Each wall is flat, endless, passes through zero and stands at right angles to its row. A trip goes straight from one point to another. List the walls that it crosses, first one first.

Walls:
(1): | -0.031 |  0.035 | -0.039 |
(2): | -0.040 | -0.024 | -0.060 |
(3): | -0.007 |  0.030 |  0.003 |
Trips:
| -0.099 |  0.047 | -0.063 | to | -0.002 |  0.009 |  0.015 | -> 2, 1
| -0.026 | -0.009 | -0.030 | to | -0.047 |  0.019 | -0.040 | -> 3
|  0.002 |  0.047 | -0.056 | to | -0.022 | -0.011 | -0.021 | -> 3
|  0.076 | -0.049 |  0.045 | to | -0.017 |  0.079 | -0.013 | -> 3, 1
| -0.016 |  0.043 |  0.014 | to |  0.051 | -0.061 |  0.002 | -> 1, 3
|  0.050 | -0.045 | -0.022 | to |  0.037 | -0.028 |  0.004 | -> 2
| 0.070 | 0.006 | 0.054 | to | -0.011 | -0.030 | -0.072 | -> 2, 1
|  0.024 | -0.016 |  0.026 | to |  0.047 | -0.013 |  0.024 | -> none
| -0.067 |  0.039 |  0.018 | to |  0.000 | -0.020 |  0.037 | -> 2, 1, 3
|  0.035 | -0.034 | -0.023 | to | -0.024 |  0.007 | -0.009 | -> 1, 3

Walls:
(1): |  0.040 |  0.075 |  0.066 | -0.071 | -0.019 |  0.000 |  0.002 |  0.075 |  0.031 |
(2): | -0.081 |  0.037 | -0.002 | -0.008 |  0.041 |  0.019 |  0.040 |  0.029 |  0.032 |
(3): | -0.062 |  0.046 | -0.016 | -0.037 |  0.034 |  0.014 | -0.031 |  0.010 |  0.030 |
(4): | -0.001 |  0.004 |  0.040 | -0.015 |  0.009 | -0.024 | -0.027 |  0.031 |  0.037 |
(5): | -0.050 |  0.005 |  0.001 |  0.020 |  0.045 |  0.017 | -0.020 |  0.016 |  0.019 |
(6): |  0.003 |  0.039 |  0.047 |  0.021 |  0.031 | -0.029 |  0.024 |  0.046 | -0.021 |
(7): | -0.023 | -0.029 |  0.030 | -0.102 |  0.008 | -0.009 | -0.075 | -0.069 |  0.004 |
Trips:
|  0.031 |  0.031 |  0.045 |  0.023 |  0.033 |  0.034 | -0.012 | -0.072 |  0.058 | to |  0.002 |  0.024 |  0.015 |  0.018 | -0.005 |  0.039 |  0.035 |  0.047 | -0.007 | -> 2, 6, 7, 3, 4
| -0.002 | -0.011 |  0.054 | -0.033 | -0.016 |  0.011 | -0.031 | -0.010 |  0.021 | to |  0.071 | -0.017 | -0.016 |  0.034 |  0.020 | -0.022 |  0.041 |  0.044 | -0.096 | -> 3, 6, 7, 4, 1

Walls:
(1): |  0.018 | -0.009 |  0.035 | -0.019 | -0.031 | -0.015 | -0.018 | -0.041 | -0.069 |  0.015 | -0.067 |  0.002 |  0.039 | -0.063 |
(2): | -0.022 | -0.054 | -0.035 | -0.006 |  0.001 |  0.036 | -0.036 |  0.007 | -0.008 | -0.063 |  0.094 | -0.005 | -0.023 |  0.026 |
(3): | -0.042 |  0.055 |  0.016 | -0.004 | -0.056 |  0.003 | -0.038 |  0.037 |  0.003 | -0.011 | -0.033 |  0.036 | -0.031 |  0.031 |
(4): |  0.012 | -0.008 | -0.016 |  0.020 |  0.034 |  0.044 |  0.001 | -0.024 | -0.050 |  0.058 |  0.036 | -0.005 |  0.019 |  0.017 |
(5): |  0.007 | -0.054 | -0.018 | -0.007 | -0.039 | -0.020 |  0.017 |  0.065 |  0.033 |  0.043 |  0.074 |  0.007 | -0.021 | -0.058 |
(6): | -0.016 |  0.025 | -0.047 | -0.048 |  0.036 | -0.002 |  0.045 |  0.045 | -0.019 |  0.027 | -0.045 | -0.063 |  0.036 |  0.002 |
Trips:
|  0.064 |  0.031 | -0.038 | -0.021 |  0.047 |  0.020 |  0.020 |  0.075 |  0.040 |  0.026 |  0.000 |  0.031 |  0.042 |  0.044 | to | -0.033 | -0.054 |  0.050 | -0.043 |  0.005 | -0.013 |  0.014 |  0.055 | -0.019 | -0.021 | -0.055 | -0.051 | -0.049 |  0.070 | -> 3, 4, 5, 2
|  0.051 | -0.050 |  0.000 |  0.044 | -0.060 | -0.010 | -0.007 |  0.095 |  0.021 |  0.001 |  0.019 |  0.002 | -0.024 | -0.060 | to |  0.045 | -0.026 | -0.052 |  0.025 | -0.034 | -0.024 |  0.014 |  0.009 |  0.010 | -0.019 |  0.034 |  0.071 | -0.053 |  0.027 | -> none
|  0.026 |  0.003 |  0.022 | -0.030 |  0.012 |  0.018 | -0.030 |  0.002 |  0.057 |  0.002 | -0.046 |  0.031 | -0.024 |  0.074 | to |  0.026 | -0.046 | -0.025 |  0.104 | -0.034 | -0.045 |  0.011 | -0.078 |  0.016 |  0.022 |  0.004 |  0.020 |  0.020 |  0.007 | -> 3, 4, 1, 5
|  0.014 | -0.043 | -0.030 |  0.004 | -0.032 | -0.041 | -0.013 |  0.017 | -0.031 | -0.015 |  0.054 |  0.000 |  0.046 | -0.116 | to |  0.023 | -0.003 |  0.002 | -0.054 | -0.003 |  0.001 | -0.029 |  0.032 | -0.090 | -0.054 |  0.054 |  0.024 | -0.036 |  0.001 | -> 4, 3
| -0.033 | -0.022 | -0.007 | -0.019 |  0.012 |  0.035 |  0.011 | -0.028 | -0.030 |  0.000 |  0.004 | -0.013 | -0.002 | -0.017 | to | -0.035 |  0.032 | -0.025 | -0.064 |  0.003 |  0.047 |  0.052 | -0.053 |  0.009 |  0.014 | -0.006 |  0.077 | -0.031 |  0.064 | -> 1, 3
|  0.001 | -0.019 |  0.098 | -0.004 |  0.022 | -0.005 |  0.009 |  0.013 | -0.025 |  0.011 | -0.060 |  0.036 | -0.052 |  0.000 | to | -0.083 | -0.009 |  0.064 |  0.056 | -0.007 | -0.082 | -0.038 | -0.049 |  0.013 |  0.039 | -0.044 |  0.053 | -0.026 | -0.039 | -> none
|  0.024 | -0.004 |  0.052 |  0.012 |  0.019 |  0.040 | -0.015 |  0.019 | -0.023 |  0.036 | -0.059 |  0.006 |  0.024 |  0.067 | to |  0.005 |  0.057 | -0.052 |  0.053 |  0.001 | -0.029 | -0.103 |  0.026 |  0.074 | -0.012 | -0.028 | -0.036 | -0.026 |  0.030 | -> 1, 4, 6, 2
